Each row of a before or after table is a point. One or more steps were done to the points. Then noise was added and the rows were shuffled. The steps act on columns, c1 being the first. What was done? A step turns or swaps two columns, mirrors them in a line or flattens them onto one, adds a multiple of one to another, or multiplies or shifts one. Angles are multiples of 10 degrees, from the lower column toward the higher: turns from -170 to 170, lines from 10 to 170 but not 90. Use the fewest steps. Two steps may share a column if one is a turn and the other turns, adds or multiplies; they go together, in the order done. Otherwise the lowest column goes first.

Before:
[[ 24   3  -4]
 [ 12  42  -7]
 [ 49 -10  28]
 [-35  13  -2]
 [  5  27 -16]
 [ 12  44  20]
 [  1  -8 -33]
 [  3  13 -17]
 [ 20 -51  20]
 [ 19 -29  47]
 [-57   0  -2]
 [  4  12 -42]
 [ 60 -21 -36]]
After, 13 rows:
[[ 18 -17   8]
 [-10 -32  39]
 [-35  43 -26]
 [-13  35 -11]
 [-28 -47   2]
 [ 13   5 -34]
 [ 24 -60 -20]
 [ 23  15   0]
 [ 12   8  -9]
 [ 40  18  21]
 [ 25 -45  43]
 [ 40  17  48]
 [ -7  -6 -34]]
Steps: turn c1 and c2 by -50 degrees; add 0.7 times c1 to c3

Before:
[[ 28  38  -4  23]
 [ 26 -25 -29 -31]
 [  2  23  -3 -31]
 [ 12 -27  19 -20]
 [ 28  16  21 -46]
 [ -9   2  -2 -31]
 [-12  -8 -25 -14]
 [ -8   5   3   2]
 [ -1  -5 -16 -25]
 [ 16  -1  32 -13]
 [ 12  10  51  45]
 [-42 -29 -26  -7]
 [-13  12  -3   2]]
After (13 x 4):
[[-37 -37 -22 -15]
 [ 10  12  33  58]
 [ -3  24   8 -30]
 [ -9   4   2   3]
 [ 21  43 -13  20]
 [ -1  -5  -6 -28]
 [ 18 -25  24 -11]
 [-10 -11 -18 -22]
 [ 15   2  33  -1]
 [ -9   0   8 -30]
 [-16  10  -3   0]
 [ 30 -20 -17 -39]
 [ 24  21  36 -36]]
Steps: turn c1 and c2 by 10 degrees; turn c3 and c4 by 20 degrees

Before:
[[-21  -3 -24  -3  15  28  29 -13]
 [-19  -1 -18 -30  17  26  30   6]
 [ 23  -9   9  23 -11 -18 -14   1]
 [ -5  12  -4  22  23   9   4  17]
 [-20   2  -6   6  19  32  60  10]
 [ 31  18  13  23 -22  -6   7  -9]
 [-19 -24   3  12  -5  54  32 -17]
 [ 46  17  18  -2  10   7 -10   9]
 [ 16   1 -40  27  15  22  30  22]
 [ 43 -35  40  34   0  -3  33 -26]
 [  0  20 -34  24  33  18  20  -4]]
After:
[[ 16 -13 -38 -25  21  14  31  37]
 [-21 -11 -22 -29  29  14   1 -34]
 [ 22  -6  13  18 -17 -11  20  25]
 [ 45  22  12   8   7  10  -4  54]
 [-19 -20  11 -30  53  -4  18 -36]
 [  1   7 -38 -16  18  33  28  -4]
 [-19   0  -6 -59  31  20  18  -9]
 [-20  -8 -17 -34  26  18 -26 -13]
 [ 43 -19  50 -28  -4   0  39  17]
 [ -4  11 -10  -1   8  23  23  14]
 [ 32  22   7  -3  -6 -22  24  22]]
Steps: add 1 times c1 to c8; turn c2 and c3 by -20 degrees; turn c4 and c7 by 80 degrees; swap c5 and c6

Before, 14 rows:
[[-36 -35  17   8 -42 -21  25 -27  17 -32 -22]
 [  7   9 -11   8  36  20 -26  25  16  10  -2]
 [  1 -40  15  -3  37  23 -33 -36  22  26  31]
 [-20 -27   2  20   0   6 -45 -21  54  29 -23]
 [-24 -10 -50  19 -40 -17 -11  -7  32  17  -3]
 [  8 -30 -54 -36 -27   5   8 -20 -25  -9 -34]
 [-48  33  15   1 -17  33 -20  33 -15 -29  33]
 [-22   0  24 -15  -4  38  24  16  44  11 -40]
 [-27 -28 -11 -14 -12 -34 -15 -49  42  22 -32]
 [-11 -24 -13 -14  14  24  29  -8 -19  27 -10]
 [ -2  19  -6  17 -10 -32 -42 -23 -17 -11 -27]
 [ -1  23 -42   7 -11  35 -17 -25   4  -3  33]
 [ 23  13 -20 -14 -29 -29  -1  41  24  34 -36]
 [-26 -16 -40 -38  39   4  31   0  21 -25  22]]
After:
[[-22  10  20 -16  -4  38  22  15 -40 -17 -42]
 [-21   1 -53  22 -37 -12 -10  -6 -38  -6  -4]
 [-36 -27  15   6 -39 -24  24 -28   4 -39 -24]
 [-17 -14   3  22   5   4 -44 -21 -56 -13 -21]
 [  9 -20 -54 -36 -26   1   8 -21  27   7 -35]
 [ -8 -16 -16 -13  17  25  28  -3   2  36  -7]
 [  9  20  -7  13  35  15 -25  23 -21  -3  -6]
 [-28 -24 -19 -11 -11 -37 -14 -51 -50  -9 -35]
 [-45  44  11   2 -18  28 -17  29  26 -19  35]
 [ -3  32 -44  13  -9  37 -18 -24   0  -4  34]
 [ 20  25 -21 -13 -32 -28   0  45 -39  11 -35]
 [ -2  30 -10  14 -13 -30 -39 -22  22   2 -27]
 [ -2 -29  16  -5  37  23 -33 -32 -31   3  32]
 [-23 -10 -41 -40  33   4  35  -5   0 -32  23]]
Steps: shift c2 by 10; mirror c9 and c10 in the line at 110 degrees

Before (9 x 14):
[[-23 -14   7  24  25  -8  -1 -10 -18   7 -23   5   8   9]
 [ -5 -15   3  27  -6 -18  21 -28  17   5 -26  -4 -24 -14]
 [-25   8  13  -7 -23 -31  35   9  -5  39 -27  14  -3  20]
 [ 10 -16  22 -16  26  -5  12   0 -16   4 -17   9 -10   5]
 [ -9   9  -9  24   8  -3  28 -16   3  12  11 -14   7  17]
 [ -4   1   3 -11 -14  22  19  14  15  14 -26   3 -27  -9]
 [-13  25 -20  15   7 -21  41  11  28   0  21  -6  -7   6]
 [ -7  -3 -29  21   3  20 -10 -12   4  18   8  12 -15  16]
 [ -2 -16   3  -8  18  21  46  17  39  -6  16  16  30  25]]
After:
[[ 15   9  -3 -24   1  28  47   4  -7  29  31  13  19  -1]
 [ 31  -4   0   9 -21 -18 -12  -4   3  12 -12  15  14 -15]
 [ 34 -16   9  -2 -28  10  24 -22  17   4  26  -2 -15 -24]
 [ 30   7   5  13 -22   5  36 -10   1   6  -8 -15  17   7]
 [ 38   1  -3 -16  10 -27  24  15  17  10  23   1  -9 -27]
 [ 49 -17   2  24  19   1  15  -7 -16   2  17   8   5  -9]
 [ 17 -16   5  28 -19   5  -1 -10 -17   5  25   4   8   7]
 [ 38 -16  -4  16  12 -17  61  13  38  -2 -19  17  23  29]
 [ 27  26  -8  10 -16  25  55  15  28   0 -19  -6   5  -6]]
Steps: shift c1 by 40; flatten c3 and c8 onto the line at 110 degrees; turn c4 and c5 by -80 degrees; turn c6 and c11 by -170 degrees; multiply c7 by 1.3; multiply c10 by 0.7; swap c13 and c14

Before, 11 rows:
[[  0  -7   0  -7   1   3  11  -5  -2   2   9   1 -17   0  -1   5  50   6
  -12   1]
 [  6  -2   5  -9  -2  20  -8   2  10 -18   4  -2   3   5   6  -1   4  16
   -8   9]
 [-11   6   7   1  16  11   7  -7  -1  -8   8  10 -16 -29   4   9   9   1
  -18  60]
 [ -4  -3   0  -4  11   2  -8 -17   5   1  15   5  -5 -12   0  25  -2  -2
    0  -2]
 [  8   1   8  22   5 -10  -2  -8  18  -5  -7   8  22   2 -35   2  -2   3
  -18   1]
 [ 12   8  10  -2  15  -8  -7   4   2  -4   6   6 -15  -6   1  -5   1  -1
   -9   2]
 [ -9  -8 -15  -5  -1  -8 -13 -26   3 -28  16   9  12  -4   1  -2  10  -1
   -1  -2]
 [ -9  10  -7 -10   4  -2   2   0  19   0  10  -7  -5   6 -46  -6  -6 -10
    5  -8]
 [ -9 -11  -4  -7  20  -9  -4  -7   7  -2  -5   5  12   1  -1   6  32  -3
   -1  -3]
 [ -6   1 -10   4   2  -9  -9   0  -2  -6  17 -15 -18  -6   0  -4  -7  -6
   -2  21]
 [ -5  11   6  26  -8  -2 -14   4   6  -4  15   1  -4  -9   1  -8   7  -8
   -4  -6]]
After, 11 rows:
[[ -7   1   4  -9   3  21  -8   0  -7 -17  -8  -5   7   4   7  -2  -5  13
   -5  12]
 [ -3   7   6   2  -9  14   7  14  -4  -7 -19   8 -13 -28   2   9  15  -9
   -9  60]
 [ -4  10   5  24  19  -5 -15  -1  -8  -2 -14  -1  -4  -9   0  -7   4  -7
   -5  -7]
 [  8   2  -8   4   7  -8  -8   0  -1  -8 -19 -15 -18  -4   1  -2   1  -6
   -3  17]
 [-23 -14  -4  -8 -19  -8  -4   7 -11  -1  -3   4  15   3  -1   7  20  -1
    5  -3]
 [  7  10 -12 -12   3  -1   1  -4 -19   0 -13  -9  -5   6 -44 -11  -2  -6
    6 -10]
 [-44  -7   0  -8   3   4  11  10  -9   1  -8   0 -13   1  -3   7  28   6
   -6   4]
 [ -4  -5 -15  -6  13 -10 -14  21  -7 -28 -17   9  10  -4   1  -1  10  -1
   14  -2]
 [ -1   2   5  22 -10 -12   1  16 -13  -7   3  10  22   4 -34   4 -15   5
   -9   2]
 [ -6   6   8  -2 -10  -7  -7   5   2  -7 -12   9 -16  -6   0  -4  -8   0
  -10   2]
 [  4  -3   0  -3   0   2  -8  13  -5   2 -26   9  -7 -13   0  23  -3  -4
   10  -1]]
Steps: turn c1 and c17 by 120 degrees; turn c9 and c17 by -160 degrees; multiply c11 by 1.3; turn c5 and c11 by -150 degrees; mirror c8 and c19 in the line at 110 degrees; turn c18 and c20 by 10 degrees

Before:
[[ -8   0 -12  14  -1  11  -5  10  22 -11   1   4  -5  -9   6 -13  15 -10
   -1  -6 -14 -14   7 -19]
 [ 10  11   9   9   6   2  -4  -4   6 -13   7   1   5  10   1   3   4  -7
   -2   9 -22  -5 -15  -9]
 [  0  -1  -4  12 -14 -14   3  -9   3  -1  10  -7   4   1 -15   1 -10  10
    3 -10 -16  -3  11   3]
 [ -1   8  11   1  13  -6  -6  15   4   9  19  -7  -8  15  -9  -2  -8  -3
   16   3   0   4  -6 -17]
 [  4  11 -14   0 -12  -8   2  -4  17   2   8  22  13  -9   7   7 -13   4
  -11  -8  -5  -4  -5   4]
 [ 14   3   9 -10  14  -3   9   4  -6   1  14  19 -16   1   6   1 -10   3
  -10   3   5   2  -8  -8]
 [-11   4 -11 -11   7  -1   0  -2  14   5 -13  -3   0  11  -8  -9   2   8
    1   6   3  -1   6   5]
 [  0  -5 -17  -5  -1  14  -1   5   7 -16   8  20  -8   0   0  -2   7   5
   21   7 -10 -16  10  -4]]
After:
[[  4  11 -14   0 -12  -7   2  -6  16   3   9  23  12  17   4   7   2   4
  -16  -1  -5  16  -5  -8]
 [ -7  -1 -12  15  -3  10  -5  11  10 -12   2   4  -3   3 -61 -13  25 -10
   10  -6 -16   7   8   0]
 [ 13   3   9 -10  15  -4   9   6  -1   2  14  19 -14   2 -29   1 -12   3
  -30  18   4  22  -9  -3]
 [  0  -1  -5  12 -14 -13   3  -8   2  -1  10  -6   3   8  25   2  -6   8
    3   0 -17  18  10  14]
 [  0  -5 -16  -4   0  14  -3   6   0 -16   8  20  -6   0 -11  -1   9   7
   21  16 -10   4  11   1]
 [ -3   7  11   0  13  -6  -6  16 -12   9  18  -8  -6  12 -39  -3  -5  -2
   17  22   0  23  -7  14]
 [ 11  11   9   8   6   2  -6  -4  -8 -12   7   2   4   6 -26   3   8  -6
  -17  17 -22  13 -16   3]
 [-11   4 -10 -11   7  -2   0  -1  -7   5 -14  -3  -2  13  22  -9  11   8
   18  -7   4  19   7   6]]
Steps: add -1.5 times c1 to c19; turn c8 and c13 by 10 degrees; turn c9 and c17 by 40 degrees; turn c9 and c14 by 70 degrees; add 1 times c11 to c20; turn c15 and c24 by -110 degrees; multiply c15 by 3; shift c22 by 20

Before, 11 rows:
[[ 15  -3  -4   4   7   1   9   3 -12  -4   8  -3   2   1   0   8   1   0
   -9  11  -8   8   8  16  -3  -6   0 -10  -3  12  13  -2  -6   5  -6 -10
    5 -17  -3  11  13   6   1   4  -9   4  -6   1]
 [  0   6 -16 -12   9   5  -1  -3   1  -4  -4  12   3   2   2   8  10  -6
  -12   0  -5  13  -3   3   4   1   7  -2 -10   3   4  -6   2   4  -2  -5
    4   2  -2   4 -15   3  16  -4  10  14  -4   9]
 [  6   5  -2   0  14   7   6   8   3 -14   7  -8   5  -7  -3  12  -1  -4
    9   4   7  21  -3  16  17  -1  -8  -5  -8  -3   6   7   5   5   5  -1
    7  -5  -4   0   0  -1  -2   8   2 -12  -5   2]
 [  5   3  -9  -4   5  -3  -1   7   1  22  -7   9  -2  -1   6  -6   4   7
   -7 -13 -13 -26  10  -8   3  -1  -4 -11  -4   1   2   5   1   2 -10   3
   -9   2   0  -1  -1   0  12   1   9  -6  -3   0]
 [  6  -4  -8 -11  -9   5  13  -5   2  13   3   3   1  -7   8  -1   0  -9
   16  -5   9  -4  -9 -10   1   0   0  16   1   5   6  -2 -13   0  -2   1
   -8   2  -7   2   1   5  -2  -6 -10  13  -7   9]
 [  0   6  18  21  -3  13  -1 -11   2  -3   1  -2  -4  -1 -10   7  -3   4
  -10  -6  -3  -1   4  -3  -7   3 -15   0   9  -5   1  -3  -6   5 -17   8
    8   5   1   2   2  -6  -2  -8   8   1   1   7]
 [  2   3  -6  -7   0  -6 -20  -6  -3  -5  -7  -2 -12  -1  -9  -3  -3  13
    6  -7  -3  -1   6  10  -7   7   9   6 -16   5 -13  -2   0  -5  -4   0
   -7 -10  -6  -2  -4  10   4   8  -9   1  -9   7]
 [-11   0  11   4   0  -3   2   2 -14  -6   1  -4   3  13  -2  -9  -3  10
    7 -12 -11  -2  -6  -2  -6   0  -1   3   3 -26   0 -17   5   3   9  -6
   -2  -5 -10  -2   0   0   7  -3   7  18  -3   9]
 [  4   7  -9  -8   4   4   2  14   1  -3 -15  10   9   3  -1  -3  -1  -4
    3  -7  -8   8   0 -12  -2   8   6 -14  -5  -1  14  -6   5   9   0   3
    7  -2 -12  -7  -7 -25   8   6  14  11 -16  -3]
 [  2  19   7 -11   4   3  -4  -2   2  12  21  10  -1  -5  -7   9 -10  13
  -15   0   1  13  -2  -6  18   2  -9 -10   4   5   4   7  10   8   5   6
    0 -12  -6  -1  -4  16   1  -1  -6   3   1   9]
 [ 24   9   5   9  21  10  -1  -1   3   6   2  -4  17  -2   0  10   3  -1
   -6  -3  -4   2  11  -7  -7  13   0   6  -9  18  -9   3  -4  -4   3   4
    8  -1   2  -4 -10   1  -6  -4 -23   3   4  -1]]
After (11 x 48):
[[ -2  -4  -9 -11  -9   5  13  -5   1  13   3   3  -5  -7   8  -1   0  -9
   16  -5   9  -4  -9 -10   1   0   0  16   1   5   7  -2  -6   0  -2   1
   -3  -3  -7   2   1   5  -2  12 -10  13  -7  11]
 [  1  19   3 -11   4   3  -4  -2   2  12  21  10  -2  -5  -7   9 -10  13
  -15   0   1  13   4  -6  18   2  -9 -10   4   5   4   7  10   8   5   6
    2 -12  -6  -1  -4  16   1 -20  -6   3   1   6]
 [-21   9  -1   9  21  10  -1  -1   3   6   2  -4 -21  -2   0  10   3  -1
   -6  -3  -4   2  10  -7  -7  13   0   6  -9  18  -9   3  -3  -4   3   4
    9   5   2  -4 -10   1  -6 -19 -23   3   4   0]
 [ -1   0   3   4   0  -3   2   2 -14  -6   1  -4  11  13  -2  -9  -3  10
    7 -12 -11  -2  -3  -2  -6   0  -1   3   3 -26   0 -17   7   3   9  -6
   -4  -7 -10  -2   0   0   7 -34   7  18  -3   7]
 [ -6   5   5   0  14   7   6   8   3 -14   7  -8  -5  -7  -3  12  -1  -4
    9   4   7  21   0  16  17  -1  -8  -5  -8  -3   6   7   4   5   5  -1
   -1  -6  -4   0   0  -1  -2  18   2 -12  -5   1]
 [  1   3  -4  -4   5  -3  -1   7   1  22  -7   9  -5  -1   6  -6   4   7
   -7 -13 -13 -26   8  -8   3  -1  -4 -11  -4   1   2   5   0   2 -10   3
  -16   7  -1  -1  -1   0  12  25   9  -6  -3   0]
 [  4   6   2  21  -3  13  -1 -11   2  -3   1  -2  -1  -1 -10   7  -3   4
  -10  -6  -3  -1   1  -3  -7   3 -15   0   9  -5   1  -3  -1   5 -17   8
   19   6   1   2   2  -6  -2 -59   8   1   1   8]
 [ -3   6 -11 -12   9   5  -1  -3   1  -4  -4  13   0   2   2   8  10  -6
  -13   0  -5  13  -3   3   4   1   7  -2 -10   3   4  -6   4   4  -2  -5
    7   0  -2   4 -15   3  16  35  10  14  -4   8]
 [ 12   3   4  -7   0  -6 -20  -6  -3  -5  -7  -2  -4  -1  -9  -3  -3  13
    6  -7  -3  -1  10  10  -7   7   9   6 -16   5 -13  -2   3  -5  -4   0
   -1  -6  -6  -2  -4  10   4  28  -9   1  -9   7]
 [ -5  -3   2   4   7   1   9   3 -12  -4   8  -3 -15   1   0   8   1   0
   -9  11  -8   8  15  16  -3  -6   0 -10  -2  12  13  -2  -4   5  -6 -10
    2 -11  -3  11  13   6   1  16  -9   3  -6   2]
 [-10   7   1  -8   4   4   2  14   1  -3 -15  10  -3   3  -1  -3  -1  -4
    3  -7  -8   8   1 -12  -2   8   6 -14  -5  -1  14  -6   3   9   0   3
   -7  -2 -12  -7  -7 -25   8  33  14  11 -16  -4]]
Steps: mirror c1 and c13 in the line at 130 degrees; turn c3 and c44 by -60 degrees; multiply c44 by 3; add -1 times c8 to c37; turn c23 and c38 by 30 degrees; multiply c33 by 0.7; turn c33 and c48 by -20 degrees
